Each row is a point. Any point is a mix of the corners, with weights that add up to 1. It lies inside the corners' shape when no weight is negative. Say inside or outside, and name the corners with a negative weight.

Corners:
(1): [-31  55 -35]
(2): [58 17 19]
(3): [ 47 -56 -30]
(4): [  6 -35 -14]
Points:
[ 54 -20   7] -> outside (1)
[-22  46 -31] -> inside
[53 14 14] -> inside
[ 30   3 -18] -> outside (4)
[  9 -27 -15] -> inside

Corners:
(1): [ -7 -12 -20  19   4  -5  28 -12  48]
(2): [ 58 -63 -74  29  13 -45  22 -22  20]
(3): [-10  12  42 -37 -36  56 -83  66 -32]
(4): [-19 -10 -52 -46  -6  -7  10  40  15]
(5): [-17  53  44 -83 -57  87 -40 -11 -57]
(6): [ 30 -19  -2 -19 -10 -56  28  25  17]
(7): [ 55 -35 -29 -24  26   5  21  14  57]
(8): [ 33 -31 -43 -20  62 -61 -17 -24  37]
(9): [  1  80  22 -40   2  64 -13  33 -75]
(10): [ 76  32 -74  -3   1 -35  -5 -46  54]
Points:
[ 16   8 -24 -21   2   7   2  14 -12] -> inside
[ 12 -17 -42 -21   0 -15   9  15  14] -> inside
[ 26 -14  -9 -19  -6 -29  12  18  13] -> inside
[ 31   0 -36 -18  14 -16  20 -10  16] -> outside (3)
[ 26  -4 -29 -21  24 -19  -8  -4  11] -> inside
[ 39 -21 -21 -23  11  -8  15  14  35] -> inside
[ -5  -3  -2 -31   6   0  -6  23  13] -> outside (2, 10)

Corners:
(1): [-33  23   3  -7 -25  37  -7   8  -7 -14  35  22 -32 -32  10  57  44 -40]
(2): [ -1  -3   4 -59 -24  42  -6  -4  12 -56  42  21 -12   9   1   2  20  53]
(3): [ 64   1   9   2  61  -6  90  14   6  91 -28  68  -5 -25  -1  39 -43   2]
(4): [-48 -79 -20   9   4  32 -11  -5 -24 -15  73  38 -17 -38 -18 -11  16   1]
(5): [  7 -48  -7 -21  22  37 -57 -17 -25 -59  31 -17 -14 -23   9  70  12  12]
(6): [ 62 -16   6  -3  42 -33  46  86 -14  45  -1   2 -23  29 -10  32  15 -19]
(7): [-19 -37 -28 -22  14 -26  15 -16   3 -71  38   3 -20 -54  -7  29  74  19]
(8): [ 12  -8  96  15  35 -18  53  50   0  92 -59 -15  19 -20   2   0 -14 -28]
(9): [-85 -25 -28 -30 -15  22 -75 -29 -42  68 -65 -15 -36 -60 -11 -32  40 -88]
(10): [ -4  14   0  -8  -3  15 -12  16   6 -27  61 -51 -63 -37   1  -7 -34   7]
(11): [ 22  33   3  -4  51  -2  80  25 -19  16 -20  44  37  13  16  -9 -43 -56]
(12): [ 36 -29  42   2  42 -24  30  76  77  34 -17  13   4 -11 -13   4 -31 -48]
(13): [ 18  -2  10  31 -15  18 -13 -58 -22 -67  38  28 -56 -29  47 -35  29 -25]
(14): [-21  -5  19 -27  39 -47 -40 -18 -25 -20  46  46 -28   2 -14  19   6  -3]
(15): [-109    9  -30   54   20   41  -81  -19   13   96  -54  -56  -32    7
  -27  -25   49  -40]
(16): [ 59   6  45   1  88  23  62 114   0  13 -30  49   5 -19 -35  -1  -5   3]
(17): [ 10 -10   4  35   7 -51  31  83 -11  38 -78  47   7 -11  14  15 -62   3]
(18): [ 32  14 -22   6 -10  20 -28  11 -11  -6  62  -8  40 -53 -22 -13  49   8]
(19): [ -56  -10  -15   18  -17   38  -45  -53  -23   49  -70  -42  -26  -16
 -101  -18   16  -69]
Points:
[ 17 -30  25   0  47 -20  48  37 -16  46 -59  57  -4 -26  -5  16 -17 -60] -> outside (2, 10, 15, 18)
[ -8  -6   7   2  11   1   2   5  -7  14   1   1 -12 -16  -3   4   3 -21] -> outside (16)
[ -4  -9   1 -10  18   8   0  20  -6  10   6  10  -7 -20 -13  10   6  -8] -> outside (13)
[  3  -7  11   2  14   3   2   7   1  -1  11  19 -21 -19   1   7   8 -23] -> inside
[ -1  -2  11  12  22   2  17  20   8  27  -6  10 -14 -13 -16  -4   3 -17] -> outside (5, 9)
[-11  -9   7  -2  20  11  -9   8  -3  -2  10  14 -12 -22   1   7   6 -12] -> outside (6, 19)
[-23 -17   7  -4   8  -2  -3  -1   0  18  -5   2 -28 -13   0  10   3 -22] -> outside (16, 18)

Corners:
(1): [ 58 -46   2  73 -31 -11 -35  -9  34 -30  24  30 -25  59  -7 -49  25 -27
  39 -36]
(2): [-22  27  37  17  16  12 -19 -19 -32  12  23  -5 -25  16  39 -40  40  -8
 -41  28]
(3): [ -1  -9  21  45  83 -74 -92 -14  29 -45 -33  15   9  11  29  49  -9 -13
  24 -22]
(4): [ -2  12  18  52 -15 -24 -12 -30  -5  24  17 -35  14 -11 -42  -3  50  -6
 -29 -33]
(5): [ 45   0 -51  53  20 -13  15   5 -70  65  20 -43  -7 -22  -8 -43  39 -13
 -41   2]
(6): [ -39   24   44   32   -9  -75 -101  -22  -41   57  -10   18  -44  -31
   44   13   16  -36  -16   32]
(7): [ 48  33 -66 -55 -22 -21  20  47  56 -56  30  30  23   7  38  39  23  50
  43  -1]
(8): [ -4  -8 -14  32  29  14 -38   1  24  42   8  29  62   3  -4 -20  44 -25
   6  61]
(9): [-14  65  75  70 -35 -23   5  10 -69  21 -15  16   8  26  -7  -7 -27 -39
   9 -52]
(10): [-31 -24 -54  25  29 -54  12  31 -41 -83  42  39  44  13  -5 -41   6  21
 -37 -23]
(11): [  85   18  -68  -59   31  -41   36  -26   56 -119  -38   50   51  -35
   64  -12  -17   40  -34   64]
(12): [  7 -34  17  27  -7  40  38   3  -9   6 -27 -14  -1  -7 -27  -2 -20  13
  18  -1]
(13): [-10 -31 -22 -43  23 -44 -12 -46 -16  58  -6   9  22  28  19   0  -5  30
 -48 -33]
(14): [-15 -40 -44  16  -3  -8  76 -44  -4 -68  31 -46  32  26  48   2 -12 -12
  31 -42]
(15): [ 31  28 -23  14 -25 -34  58  53   3 -84  32 -57  59 -52  74 -22   4  65
 -29  50]
(16): [ 18 -66   3  41  36 -62  24  22 -13   4   3  -3 -16  51 -35 -12  38   4
  26   7]
(17): [-36  45  -8 -35  60 -50 -18  11  14  -2  22  -5   5   9 -12 -45  -8   1
   4  16]
(18): [-52  64  44  -6  23 -46 -33 -71 -93  46  -6 -69 -11  15  -3  16  -1   9
   7 -45]
(19): [  1 -37  -1  -2  58 -18  41   5  17  26  49  31  67 -63  -9   0   5  -2
  38  18]
(20): [ -9  12  10 -15  44 -50  26  34  41  12 -28 -28  68 -74  23   1  27  57
  53  12]
(21): [ 75 -71  -1 -56 -18  25 -23   5  73   9   3  18  36  53 -10 -25  67 -36
   6  -5]
Points:
[  6  14   8  18   6 -13 -42 -41  -7  39   8   6   2  17   4  -8  21 -33
  -9 -12] -> outside (10, 12, 15, 16, 20)
[-22   5   9  46  10 -29 -18 -14 -32  16   2 -14 -12  17   0  -3   8  -6
   6 -26] -> outside (11, 15, 19, 21)
[  5  -3   2  16  16 -25  -4  -9  12 -17  -4   6  22   6  -5   1  11  -7
  28  -6] -> outside (2, 5, 13, 15)
[ 12   0  10  13   9 -30 -10   9  -1   4  -1  12   5  -4   6 -12  13   5
  -6   2] -> outside (8, 14, 18)
[ 40 -35 -37  12   9 -27  10  26  11 -32   5  35  43   1  33   5  -1  -1
  -9  20] -> outside (1, 2, 4, 17, 18, 20)
[ 13  -8  -3  17  10 -34   2  -1  -7 -17   2  -4  12  -2  17   2  11  10
   3  -9] -> outside (8, 17)

Corners:
(1): [  9  15  32 -65   0  57 -40 -48  13 -90 -49 -27  45  42 -49  15 -32  31
  32  34]
(2): [-38  23 -66 -59  18  -6 -27 -61 -36  28  -9 -20   9  14  25 -37  -4 -34
 -10 -15]
(3): [  19  -22   43    5    2   33  -48   27   30 -103  -67  -66  -44   50
  -46   47   24   33  -20  -24]
(4): [ 41  25  -3  -8  15 -14 -56 -32 -23  47 -16  17 -30  12  57  20 -19 -35
  62 -24]
(5): [ 53   1  12  34  18  63 -29 -51   8 -38  73  -2   9  20  54   6 -15  30
  11 -59]
(6): [ -5  32  32 -13 -28 -14  25 -42   5  50  15  60 -20   2  23  40  23  22
  40   0]
(7): [  0  23  17 -68  40  11  -5  17  34 -81 -40   1  56  35 -44  20 -10  20
  73 -14]
(8): [-17 -43  -8  23 -13 -16  16  31   6   9 -47  16  74 -41  49  21  57 -36
   0 -61]
(9): [  8 -10  28 -13 -19 -37   3  94  84  65  48  61  57 -56  67  25  48 -69
  31   5]
(10): [ 14 -18  32  32   7 -21  27  11  12 -84  38 -14  -8  50 -25 -35 -26 -22
  46 -29]
(11): [-17  46  58 -61 -33  12   6   5  48 -28 -65 -21  31  39   5  70 -11  13
  44  16]
(12): [ 11  61  42 -17 -34 -11 -30 -35 -21  14 -11 -21 -14   7   0  41  37 -63
 -23  20]
(13): [ 29 -11 -37 -10  53  -1  24 -31 -10  -3 -43 -28  43  47  58  35  62 -34
  83  22]
(14): [-45  52 -67 -30   5   9 -33  35  10  76 -43  46  41 -30  39  -8  13 -66
  40  36]
(15): [  2 -41 -34  23 -43 -36  17  70  19 -10  59  -7  58  -3 -32  26 -68 -36
  29 -69]
(16): [-43 -26  51 -93  43 -18  -7  58  -4  19  -5   0  19  31   8  62  -1 -21
  26  38]
(17): [ 18  24 -29   6 -57  11   2  -1 -40  27  69  -8  24  -8  14 -75   6  23
   0 -60]
(18): [  5  42 -33 -70  60  -7 -50  66  43  28   5  46  15  58 -29 -46 -57  -2
 -17  14]
(19): [ 33   1  34   9  40  41  -2 -28  46  14  45   6  43  -3  -6 -35  14  28
  56 -50]
(20): [-23  -2 -31 -36  14 -33  77  41 -23  31 -16  30  -7 -37  15  13 -39 -18
 -29 -35]
(21): [-25   6 -16 -81   3  63 -43 -45 -58  13 -42 -24 -41  36 -49 -42   1 -30
 -40 -60]
Points:
[ 13   6  17  -9   2  11 -15   7  23  -5  11   5  26  12   9  10   7 -10
  33 -19] -> outside (2, 20)
[-15   1 -12 -37  17 -15   9  22  19  17 -14  23  35   6   2  12 -17 -27
  41  -7] -> outside (3, 5, 12, 17)
[ 12  11  -9 -11   1  16 -27  -2  10 -13  -4  -8  29  18   0 -11   2 -11
  27 -26] -> outside (6, 16, 20)
[ 23   0  38   8 -20 -11   8  11  14  -4  15   0   5   6  14  36   5  -8
  10 -20] -> outside (2, 7, 14, 21)
[ -7  17 -23 -34  -2 -13  -1  12   2  21  -2  15  39  -2  27  14  -7 -22
  21  -3] -> outside (3, 10, 19, 21)
[  1  10  -2 -19   2  -3   2   3   5  14   6  14  26   5  16  -2   0 -18
  29 -19] -> outside (3)
[  9  27  -4 -19 -22   7 -15  18   2 -21  -9  12  20   5  -7  -7 -29 -27
  15 -23] -> outside (2, 3, 6, 13, 16, 19)
[ 18  -6  19 -25  11  13  -2  16  21 -25  19   0  16  28 -14   5 -25  14
  38 -28] -> outside (2, 8, 12, 14)

Corners:
(1): [-27  39 -21 -56  46 -24 -12  20 -19  21  39 -19  28  45  81 -44 -35 -33
  10 -53]
(2): [ 10  27   3 -21  22 -22 -47  69  46  33 -49 -47  21 -61  12  36  33 -26
  54  53]
(3): [-26 -28 -31 -42 -24  19 -39  40  -2 -25 -44  25  13  31   5 -13  -4  -6
 -40  12]
(4): [ 26   0  45  50  21  36 -40   4   5 -73 -30 -52 -49 -68 -58   3  -1  57
   3  -4]
(5): [-46  58  59  47  76  49 -20 -27 -14 -20  21  11 -38  66  65  25 -32 -24
  32 -31]
(6): [-18 -69 -12  37 -19  43  -6  24  57 -23 -36  49 -35  21   2  21  27  14
  13 -48]
(7): [-22   1 -30 -63  -9 -17 -36  37  -5 -25 -18  34  -7 -34  89  32  23  58
 -21  -4]
(8): [ 54  21  18 -68 -25  28  10  -9  14  48 -64 -52   8  -6  43   2 -11  11
  30 -47]
(9): [-70  24  21 -31  62  10  16   4 -15 -21 -19  36  32  43 -18  19 -42  51
  17 -23]
(10): [-68  26  51 -10   9  24  -4  13   2 -36  25  54  14 -21 -31  -4  -8  26
 -31 -32]
(11): [  66   57  -45  -33   81   39   -4   -7   56  -19   25  -55  -37 -102
  -19   -7   25   20   14   17]
(12): [ 34 -55  34 -66  37 -20 -10 -33  13  46  46  47  20 -82  41   6 -51 -15
  65  58]
(13): [ 71 -39  -9  16  24 -44  47  63 -44  43  -6  21 -21 -71 -16  33  -8 -32
   8  51]
(14): [ 45 -33 -23  18 -49  39  -5 -34 -51 -41 -51   0  -8 -20   7 -52  34  27
  -5 -48]
(15): [ 30  27 -24  27  19 -49  -6  -8   7  29  38  18  20  -3   5   8  56  52
 -41  -5]
(16): [ 33  33   6 -45  11 -32   5   0  70  40  21 -66 -26 -41  -7 -60  15 -14
  56  26]
(17): [-43   7 -62  41  18  -6   3 -48  60  10  11  10  17 -21   2  24  -9   1
  20   3]
(18): [-33 -39  38 -22  20 -21  22 -23 -77  -3  15 121 -34  53  57 -37 -49 -47
 -45 -58]
(19): [-29   6  41  29  23 -27  50  15  36 -46   7  66 -21  23  23 -44 -18   4
 -36 -42]
(20): [-23 -53  19  -2   5 -37  22  50  -2  27 -17  92   0 -34  64 -26  30  55
 -67  11]
(21): [-32 -25 -27  46  64 -13  16 -49  48 -14  28 -35   8   5  -8  24  51  20
  36  27]
Points:
[ -1  -6  -2  -6  12   3  -7  12   2  -5  -8  28  -2 -17  18   4  -1  12
  -8 -11] -> outside (16, 21)
[ 15  18 -32  29  22  -4 -14  23  48 -20 -11 -39 -19 -18   2   4  33  -6
  17   6] -> outside (8, 9, 10, 12, 18, 20)
[ 15 -13  -7  -3  35 -14   7  10   8  -9   1   3 -10 -37   5  -7  18  28
   8   6] -> outside (3, 5, 8, 10, 17)
[ -2  13   7   9  25  -7  19   5  -1  -4   7  15 -10  -3   5 -16  -3   7
 -16 -17] -> outside (2, 6, 7, 12)
[  3  -9   8   2  14   2   5   3   6  -6 -10  25 -13 -13  12  -2   2   8
  -2  -9] -> outside (1)
[-20  -3  -4  -5  14   3  -6  -4  15   4   6  27  13   8  33  -9   6  -4
  -6 -23] -> outside (4, 7, 9, 13, 16)
[ -3  11   6 -12  17  -8  -4  13  24   4  -4   0  -3 -22  11  -5   6   4
  12   2] -> inside
[-15 -25  -1   7  40 -23  -8  -8   8  31  11  25  10  -4  48  48  -6  11
  28  10] -> outside (3, 10, 11, 14, 16, 19)
